Rows are points. Each copy is the shape, with its points in the same order, turned, moved and blurred by noise. Is it also mirrored, or only turned?

Shape (8 x 3):
[[ -7  67   2]
 [ 18 -17  -9]
 [ 62  12 -21]
 [-27  42 -44]
 [-26 -20 -26]
 [ 16 -21 -46]
 [-14 -18 -50]
 [ 79  29  80]]
Copy 1 (8 x 3):
[[-37  51 -16]
 [ 26 -12  26]
 [ 25  29  61]
 [ 16  46 -36]
 [ 34  -8 -29]
 [ 63   6  14]
 [ 61   7 -18]
 [-66  -8  92]]
Copy 1 is: only turned
Copy 2 (8 x 3):
[[-60  10  32]
 [  4  -6 -30]
 [-27  31 -49]
 [-69 -39   8]
 [-10 -55 -10]
 [-18 -30 -47]
 [-24 -58 -35]
 [ 19  94  11]]
Copy 2 is: only turned
Copy 3 (8 x 3):
[[ 53   4 -15]
 [-21   8 -10]
 [-26   7 -74]
 [ 36 -55 -12]
 [-24 -37  16]
 [-31 -36 -27]
 [-23 -50 -13]
 [ 12  95 -42]]
Copy 3 is: mirrored
Copy 4 (8 x 3):
[[ 33  18  55]
 [ 17 -27 -20]
 [ 56 -58  10]
 [ 55  41   9]
 [ 16  15 -39]
 [ 49 -23 -39]
 [ 40  10 -41]
 [-21 -89  76]]
Copy 4 is: only turned

Shape (8 x 4):
[[ -8  -6 -22   8]
 [ 13 -17  31  18]
 [ 15 -16 -22 -17]
 [-24  -3  -8 -12]
 [ 29  -8  -8 -21]
 [ 32  -8 -13  22]
 [ 24  95  14  15]
 [-43  14  52  13]]
Copy 1 (8 x 4):
[[ 18   5  11  10]
 [-27   0   8 -25]
 [ 31   1 -11  -7]
 [ 23  30  16  -2]
 [ 12   8 -29 -16]
 [ -8 -20 -16   0]
 [-49  62 -50  51]
 [-27  54  45 -20]]
Copy 1 is: mirrored
Copy 2 (8 x 4):
[[ -7   9 -19 -12]
 [-65  -3  -6  -7]
 [-15  36 -11   6]
 [ -4  12   7 -26]
 [-23  38   6  18]
 [-35  13 -31  20]
 [  5 -59   4  65]
 [-36 -47  31 -35]]
Copy 2 is: mirrored
Copy 3 (8 x 4):
[[-29   8 -15   3]
 [ -6 -26  28  -3]
 [-15   8 -16 -32]
 [-12  28  -4   2]
 [  1  -6 -15 -35]
 [-25 -34 -17 -15]
 [ 47 -38 -55  54]
 [ 11  15  42  49]]
Copy 3 is: only turned

Shape (7 x 4):
[[-14  -2   7 -59]
 [ 17  32  14 -16]
 [ 52 -29 -44  40]
 [-18   4 -33  17]
 [ -3  -5 -31 -18]
 [ -3 -10 -83   6]
 [-29  10  56 -34]]
Copy 1 (7 x 4):
[[-26  12 -17  -3]
 [ 11  33   8  18]
 [ 90 -27 -25  30]
 [  9 -27 -12  52]
 [  9  -8 -37  26]
 [ 34 -32 -67  59]
 [-39  11  44  -8]]
Copy 1 is: only turned
Copy 2 (7 x 4):
[[-18   6  61  37]
 [ 18  -6  10  37]
 [-49 -39 -44 -17]
 [-32  31 -13   7]
 [-41   7  12  23]
 [-81  17 -28  21]
 [ 32  21  67  13]]
Copy 2 is: mirrored
Copy 3 (7 x 4):
[[ 25  25 -56 -46]
 [ 13  36  -4 -11]
 [ 31 -64  27  23]
 [-15 -24 -30  14]
 [ 27 -13 -37  -6]
 [ 23 -49 -44  27]
 [-19  39 -12 -64]]
Copy 3 is: only turned
Copy 4 (7 x 4):
[[-66   2 -44 -27]
 [-30  37  -7 -47]
 [ 51 -15  18  -8]
 [ -6  19 -12  23]
 [-13   3 -33  -3]
 [ 30   3 -43  30]
 [-95  23   0 -29]]
Copy 4 is: only turned

Shape (12 x 6):
[[ 19  41  28  38  23  30]
 [ -8  -9   7 -23  -5 -15]
 [ 23 -19 -50  24  -4   5]
 [  6  -4  12  32 -20  11]
 [ 38   0  -5 -19  42 -10]
 [ 28  69  -5  30  53  38]
 [-28 -33  23  47 -53   6]
 [-25  36  30 -25 -57 -51]
 [ 56  -5  45  -9   5  19]
 [-38 -26  36  28 -31 -54]
 [ 37 -30  -8  25   6 -23]
 [-36  21   1 -36  -5 -27]]
Copy 1 (12 x 6):
[[ 36 -37   1  47  36 -11]
 [  2  23 -16  -9 -10 -22]
 [ -8  17  13  18  -7  49]
 [ 36   5  16   3  20  10]
 [ -6   7 -14  54 -29 -16]
 [  1 -62 -15  71  37   2]
 [ 55  38  25 -39  39  14]
 [ -2  -8  21 -62   2 -62]
 [ 61 -10  -5  37 -32 -20]
 [ 19  59  38 -33  31 -42]
 [ 12  33  31  32 -17  11]
 [-25   8 -26 -26   7 -41]]
Copy 1 is: mirrored
Copy 2 (12 x 6):
[[ -1 -29  33 -37 -15 -53]
 [  1  17  -7  -4 -29  26]
 [-12  -6  -4  30  36   0]
 [-24  -8  28  13 -20 -13]
 [ 50  -1  -9 -11   7  -3]
 [  1 -36  -1 -61  19 -66]
 [-55   7  60  31 -35  14]
 [-32 -12 -27  -7 -95  36]
 [ 42  10  17  10 -38 -45]
 [-22 -15  45  11 -57  63]
 [ 20 -18  22  32   2  11]
 [-16  15 -25 -33 -38  41]]
Copy 2 is: only turned
Copy 3 (12 x 6):
[[-21  18  37 -53  20   9]
 [ -3 -22  18  35  17  -9]
 [ -1  32   5  31 -26  38]
 [ 10 -11  29 -10 -12  25]
 [-22  29  20  33  48  15]
 [-51  61  23 -47  18  -3]
 [ 40 -56  18 -10 -32  31]
 [-42 -82  45  28 -11 -25]
 [  9   9  76   1  47  25]
 [ -1 -87  -5  13   7  24]
 [ -5   5  13  28  16  60]
 [-30 -32   4  33   9 -35]]
Copy 3 is: only turned
Copy 4 (12 x 6):
[[ 31 -17  54  -5  19  16]
 [-15   8 -32  -6 -20   1]
 [-20  21  31   0 -39 -42]
 [ 31   5   9  14 -12 -25]
 [-28  27  11 -30  26 -11]
 [  7   4  77 -27  15  40]
 [ 44 -12 -22  53 -37 -36]
 [ 31  24 -68 -24 -47  40]
 [ 13 -23   9 -43  31 -27]
 [ 39  29 -58  44 -11 -13]
 [  2  35   5  -8   1 -58]
 [-23  15 -35  -3 -29  36]]
Copy 4 is: mirrored

Shape (11 x 6):
[[ 62  -3   1 -38  67  12]
 [ 90 -54   8   2  25  19]
 [  0  60 -34 -26 -62  11]
 [-29 -37 -14 -41  32  18]
 [ 38   8  13   9  10 -34]
 [-42 -39  29   3  63 -17]
 [-35  18  37   0   6  14]
 [-27  68 -20 -26 -52 -18]
 [-38  48 -18 -15 -75 -45]
 [ 16 -58  55 -57 -15  15]
 [ 57  -2 -12   9  -6  22]]
Copy 1 (11 x 6):
[[-13 -58  41 -46 -10 -30]
 [-63 -40  -1 -50 -43   3]
 [ 59  54 -48 -18   0 -61]
 [ 10 -22   7 -17  49  28]
 [-24   5  26   8 -24 -35]
 [-24 -29  36  37  55  20]
 [ -8   4 -18  26  57 -36]
 [ 65  64 -26   7  18 -57]
 [ 52  95 -20  24  12 -38]
 [-64  17   1 -60  50   2]
 [-13 -20 -32 -24 -34 -28]]
Copy 1 is: mirrored
Copy 2 (11 x 6):
[[-63 -12  25 -49 -39  35]
 [-55 -47  51   4 -14  75]
 [  8  27 -29 -25  78 -11]
 [ 16  -9  34 -22 -41 -23]
 [-12 -13 -34 -13 -11  62]
 [ 31  -8  -1   3 -90  14]
 [ 37  48  -3   0 -24  20]
 [ 34  30 -54 -31  56 -12]
 [ 55   1 -68 -21  65  -9]
 [ 42 -19  71 -32  -8  53]
 [-44  -6  12   0  26  40]]
Copy 2 is: mirrored
Copy 3 (11 x 6):
[[ 29   3 -22  19  51 -69]
 [ 20  51   2 -11  -2 -89]
 [ 11 -76 -31 -16 -48  21]
 [-51 -15  16  13  40 -17]
 [ 35   9   1  41 -24 -24]
 [-35  32  34  62  46   8]
 [-17   9 -18  22   8  42]
 [  2 -78 -21  20 -45  40]
 [-10 -74  -1  37 -79  44]
 [-68  33 -43  23 -16 -47]
 [ 28   8  -4 -23 -19 -38]]
Copy 3 is: only turned

Shape (11 x 8):
[[ 13 -68 -12 -21   2   3  54   7]
 [-61  12  21 -30  -3  11  41  43]
 [-30  38  16  34 -39 -44 -13  50]
 [-51  10  59  36 -32 -53 -45  16]
 [-19 -63 -22 -27  34  11  22   1]
 [  2  28  46 -14 -58 -64 -23  -8]
 [ 39 -54  19 -16 -19  33   4  17]
 [-17   6  15  16  22  17  63   0]
 [-10  20  81   7  -8 -66 -30  38]
 [-27  22 -12  -7  33 -15  43  53]
 [ 20 -40 -22 -35  33  46   4 -13]]
Copy 1 (11 x 8):
[[-47  25  12  -3  10  25  31 -54]
 [ 11  24  73   7 -44  38 -18 -11]
 [ 11 -30  15 -10 -24  25 -79  32]
 [  1 -65  29 -20 -48 -20 -86  -2]
 [-24  34  44 -11  16 -18  29 -47]
 [ 14 -27 -35  -4 -65   3 -78 -29]
 [-74  18  -4  26 -27  -5  12 -22]
 [ 15 -17  38  16 -16  33  37  -8]
 [  4 -56  19  36 -36  -4 -95 -25]
 [ 29  18  50  23  17  39 -15   0]
 [-25  47   9  20  -4 -37  49 -24]]
Copy 1 is: only turned
Copy 2 (11 x 8):
[[ 51   3 -52 -62  24 -28  -3  26]
 [-19 -45  -8 -77 -43   8   2  -4]
 [ 20 -55  84 -21 -23  -6   6  10]
 [ 39 -55  79  -8 -39  21 -55  45]
 [  2   2 -51 -47  12 -40 -29  40]
 [ 66 -58  39  16 -26  14 -39 -19]
 [ 65  42 -14 -58  -4 -34 -23  -8]
 [ -2  -5 -25 -28 -10  12  35  28]
 [ 56 -57  59  -1 -85 -19 -29  28]
 [-12 -38  -3 -56 -28 -53  46  16]
 [  8  48 -51 -29   7 -48 -44  -4]]
Copy 2 is: mirrored
Copy 3 (11 x 8):
[[-32 -46   1  -8  24  33 -31 -67]
 [  6  43  21 -41 -22  12  -8 -64]
 [ 31  18  28 -25 -36  22  58  13]
 [ 50  47  36   4 -11  44  26  46]
 [ -9 -18   3 -12  54  11 -40 -58]
 [  3  15  18  56 -40  18  35  25]
 [-26 -58  56   6  -3  11 -31 -28]
 [ 21 -13 -17 -37 -30   6 -41 -53]
 [ 65  21  53  43 -30  38  41   2]
 [ 42   3  -5 -40  -6  -1  22 -75]
 [-19 -42  25   0  36 -36 -56 -50]]
Copy 3 is: only turned
